Each row is a point. Each copy is the shape, with its points in the same order, turned, moved and blurred by noise. Is it also mirrored, or only turned?
(in the rows, 128 means zero)

Shape:
[[144  82]
 [151 124]
 [ 92 164]
 [157 126]
 [ 88 143]
 [168  83]
 [110 146]]
Copy 1 (7 x 2):
[[181 150]
 [133 157]
 [102  93]
 [136 160]
 [123  93]
 [176 178]
 [118 109]]
Copy 1 is: only turned
Copy 2 (7 x 2):
[[156  91]
 [141 131]
 [ 71 139]
 [143 138]
 [ 81 120]
 [178 102]
 [ 93 129]]
Copy 2 is: only turned
Copy 3 (7 x 2):
[[131  82]
 [109 119]
 [155 179]
 [109 120]
 [168 156]
 [109  80]
 [144 154]]
Copy 3 is: mirrored

Shape (8 x 4):
[[116 140  72  81]
 [ 82 109 112 130]
 [123 142 164 136]
 [155 167  50 106]
 [143 138 163 163]
 [125 146 163 133]
 [ 80 108 115 115]
 [144 104 151 122]]
Copy 1 (8 x 4):
[[148 105  86 187]
 [106  79 131 153]
 [130 139 158 127]
 [145 152  47 176]
 [126 153 144  95]
 [136 136 162 126]
 [109  84 134 164]
 [154 110 138 104]]
Copy 1 is: mirrored
Copy 2 (8 x 4):
[[ 98  92 124 182]
 [ 73 146 170 143]
 [142 141 167 115]
 [116 134  87 198]
 [155 167 152 113]
 [157 144 168 125]
 [ 76 125 169 142]
 [115 134 126  96]]
Copy 2 is: mirrored
Copy 3, 8 rows:
[[134 171  89 106]
 [132 146 166 106]
 [ 89  98 153 131]
 [130 183  81 158]
 [ 99  84 163 168]
 [ 90  96 150 136]
 [138 141 164  87]
 [132  80 139 128]]
Copy 3 is: mirrored

Shape (12 x 8):
[[148 121  80 130 101 187 146 110]
 [128 133 135 133 147 108  83 153]
 [ 90 148 134 121 109  96 132 160]
 [122 152  64  89  69  57  99  96]
 [ 58  94 143  95 134 153 185 176]
 [130 106 129 121 156 125 170 140]
 [126 110 136 129 123  87 153 180]
 [ 74 158 125 164 142 116 162  99]
 [128 103 163 133 120 161 111 102]
 [141 159 137 103 133  99  99 114]
 [143 103  90 121 110 162 124 138]
 [ 74 112 118 185 178 115 141 136]]
Copy 1 (12 x 8):
[[147 145 150 148 115  70 126  63]
 [141 110 100 125 119 165 114 142]
 [ 97  91 141 159 119 163 102 147]
 [ 71 121  48 211 104 100  97 134]
 [104 108 217 153  62 156 143 140]
 [118 106 146 111 108 116 161 139]
 [124  84 146 141 119 132 140 182]
 [ 68  74 145 105 102 125  98 103]
 [151 149 139  94  78 116  83 123]
 [ 93 141  84 125 133 146 110 135]
 [156 130 132 156  92 105 131 101]
 [111  41 141  95  85 141 121 107]]
Copy 1 is: only turned
Copy 2:
[[152 103 190  71 127 160 147 115]
 [144 142 106 148 137 109 164  99]
 [134 122  98 148 106 132  94 106]
 [ 92 201 169 117  73 141  94  71]
 [143  50  93  93 133 101  72 120]
 [164 116 130  99 147  91 118 132]
 [151 115 119 146  96  79 115 128]
 [146 131 133 141 179 158  70 131]
 [101 106 126 104 155 135 166 149]
 [130 179 101 115 128 136 142 112]
 [143  99 166  89 117 129 157 100]
 [160 104 139 170 196 108  94 108]]
Copy 2 is: mirrored
Copy 3:
[[ 97  98  74 122  96 100 103 141]
 [137 129 178 133 109 127 153 111]
 [149 145 133 132 123 140 190 151]
 [107 183  97 110  50 197 167 125]
 [145  81  91 119 200 129 191 142]
 [157 120 115 107 161 121 121 120]
 [189 124 130 103 129 130 168 132]
 [135 178 100 177 157 112 146 129]
 [132  87 138 172 126 140 105 134]
 [119 158 166 126 109 159 129 139]
 [116  89 104 112  97 113 127 124]
 [158 144 122 167 162  87 159  77]]
Copy 3 is: only turned
